Each row of a before or after table is a point. One or more steps were done to the points. Then noise was added and the rows were shuffled. The steps act on how far a point lies along the listed directions, d1 being the first. What was done? A step turns or swaps two directions, mirrors them in a line or flattens them onto one, adds a multiple of one to another, or multiplies one. Angles are multiples of 10 degrees, from the lower direction toward the higher: turns from -170 to 170, lines from 10 to 170 but not 90. Use the fewest steps. Two steps may share a direction if one is a turn and the other turns, adds or multiplies; they go together, in the order done. Otherwise the lowest direction goes first.
(in the rows, 128 means zero)

Directions:
(1): [161 177 139]
(2): [ 84 150 163]
(3): [104 156  80]
Before (13 x 3)
[[186 136 107]
 [162 151 121]
 [178 139 129]
 [112 111 174]
 [135  98 194]
 [150 133  68]
 [ 55 104 115]
 [125 143 131]
 [180  93 150]
 [203 178  85]
 [175 116 127]
 [146 193  64]
 [159 138 111]]
After (13 x 3)
[[156 101 130]
 [134  61 110]
 [200 133 105]
 [107  75 176]
 [152 140  63]
 [141  89 106]
 [181 191 107]
 [ 77 155 115]
 [166 104  98]
 [163 124 135]
 [133 141 139]
 [100 111 166]
 [152 126 107]]
Steps: add 0.7 times d2 to d1; turn d1 and d3 by -50 degrees

Directions:
(1): [117 140  76 170 172 153]
(2): [101 134 171 160 167  81]
(3): [164 123  97  88 165  82]
Before (12 x 6)
[[163 126  81 122 155 155]
 [104 150  86 175 191 133]
 [142 142  86 163 134 179]
 [137 124  79 109 144 148]
 [138 148  72 129 183 129]
 [ 70 138 158 201 182 108]
 [124 143 133 157 155 128]
 [106 135 167 159 182 101]
 [131 117 172 127 101 140]
 [105 119 160 121  79 170]
 [ 75 138 169 207 162 141]
 [135 134  69 113 164 148]]
After (12 x 6)
[[103 137 178 157 188  72]
 [106 123 191 127 185  20]
 [129 118 206 110 165  45]
 [193 122  98  80 126 113]
 [140 130 112 102 191  55]
 [123 117 166  89  73 149]
 [129 120 173 133  99 145]
 [149 131  68  92 155 139]
 [150 147  78 114 181 113]
 [141 134 145 125 154  97]
 [143 121  75  96 139 152]
 [175 124  77 106 153 150]]
Steps: swap d1 and d3; multiply d2 by 1.3

Directions:
(1): [ 67 176 175 144 100 135 127 105]
(2): [155 111 140 118  47 100 161 130]
(3): [123 117  91 123 106 110  72  63]
(4): [150 123 182  90 120 136  64 155]
(5): [146  83 179 184 149 113 130  96]
(6): [188 172 137 123 130 174 143  86]
Before (11 x 8)
[[132 117 182 147 101 100 163 129]
 [133 112  48  83 124 108 102  96]
 [141 118  63 138 181 123 148 106]
 [140  80  36 149 162  87 136 122]
 [ 90 116 186 167 101 119 165 102]
 [125  45 101 150 121  75 148  77]
 [152 104  88 146 159 142 130  82]
 [153 156  84 155 100 137 171  98]
 [ 89 146 224 160 109 130 142 110]
 [165  98 132 136 108 116  90  80]
 [139 119 211 150 105 110 175 144]]
After (11 x 8)
[[153 113 121 171 134 124 189 112]
 [134 112 174 136  88  91 122 102]
 [138 108 180 138  78  95  98  78]
 [162 119 135 109 190 143 134 176]
 [101 111 209 147  94 120 125 108]
 [164 110 140 136 176 159 156 147]
 [162  87 121 127 181 115 149 216]
 [179 156 160 123 107 158 145 168]
 [ 82 140 195 158  96 117 109  65]
 [139  57 171 142 146 100 188 167]
 [132 128  82 101 153 131 195 179]]
Steps: turn d3 and d4 by -130 degrees

Directions:
(1): [131 123 165  71 161 168 156 128 120 124  56]
(2): [ 77 159  75 104 161 113 122  96 152  70 121]
(3): [141 119 142 125 142 209 128 128 173  98 186]
(4): [100 107 110 189  89 154 160 128 175 127  75]
Before (10 x 11)
[[ 78 150  54 169 116  70 117 102 160  88  89]
 [180 108 161 129 122 175 103 163 125 148 249]
 [126 139 128 110 156 162 102 127 125  97 164]
 [117 139  74 165 119 129 114 149 151  99 221]
 [166 115 165 163  74 135 121 148 109 205  94]
 [109  91  95 210  96 154 162 118 182 141  73]
 [123 139 130 128 133 142 106 118 148  99 195]
 [153 122 132 179 124 167 127 123 176 112 201]
 [125 131 125 118 117  81 118 113 120 136 133]
 [ 92 145 110 132 118 128 120 109 127 124 149]]
After (10 x 11)
[[ 81 160  54 103 183 105 123  77 153  72 113]
 [140 173 114  79 150  99  69 105  96 127 192]
 [135 115 157 132 130 170 133 144 111 138  76]
 [130 120 128 147  93  94 123 123 131 144 146]
 [166 117 189  47 156 119 133 162  46 173  79]
 [112 134 116 121 121  87 165 152  93 147  37]
 [120 123 168 114 120 127 144 130 115 147  63]
 [129 144 147  86 166 105 151 118 103 131  46]
 [ 87 131  66 194  96  87 130 110 172 103  85]
 [ 98 133 125 146 107 129 135 119 115 146 101]]
Steps: swap d1 and d3; swap d2 and d4

Directions:
(1): [162 116 104 182 152 169 154  56  93 129 173 160 122 131]
(2): [145  95  75 149 162  92 125 165 169 135 163 120  79  70]
(3): [142 144 155  99 169 127 131 146 103 144 111 173  37 169]
Before (13 x 14)
[[118  83  80 184  82 150 144  83 149 117 175  74 249  71]
 [126 117 133 133 133 122 142 133 132 133 127 138 123 125]
 [112 159 164 115 108 175 139  99  97 139 101 143 160 188]
 [153 124 112 146 147 139 142 104 108 138 154 134 131 126]
 [121 144 129 128 139 137 133 116 105 132 121 147 106 169]
 [116 148 148 140 110 153 133  91  98 106 130 126 176 148]
 [145 120 127 122 141 132 147 111 127 130 133 143  89 134]
 [131 129 127 131 113 137 134 118 118 132 127 135 136 136]
 [139 125 144 155 164 169 152  69  81 135 145 161 107 153]
 [124 146 131 119 137 135 133 131 122 120 126 157 117 139]
 [153 126 134 154 148 139 138  99 119 134 131 160  84 135]
 [137 110  94 155 122 144 143  94 111 114 153 136 166 114]
 [119 120 111 127 141 131 133 130 128 120 128 140 123 123]]
After (13 x 14)
[[129 120 135 137 134 122 146 130 133 139 124 139 127 126]
 [137 129 131 117 135 134 143 118 131 128 126 144  91 143]
 [123 146 129 123 136 137 132 128 123 116 131 152 115 136]
 [129 130 123 128 113 133 135 127 126 135 126 136 126 132]
 [114 122 116 122 138 130 131 134 125 125 121 137 124 129]
 [ 96  97 107 134  74 120 122 139 164 115 130  63 235  86]
 [121 121 114 122 113 120 135 132 122 119 133 128 156 126]
 [118 146 137 134 115 124 130 129 116 109 125 119 154 133]
 [143 135 126 124 146 127 133 135 115 137 128 128 127 136]
 [126 133 156 126 167 144 134 121  99 140 126 151  88 153]
 [148 129 144 133 139 130 133 121 124 132 114 155  78 140]
 [120 140 127 129 141 133 131 119 110 134 119 147  96 161]
 [117 145 139 125 124 159 138 126 120 144 117 138 133 157]]
Steps: flatten d1 and d3 onto the line at 70 degrees; multiply d2 by 0.4
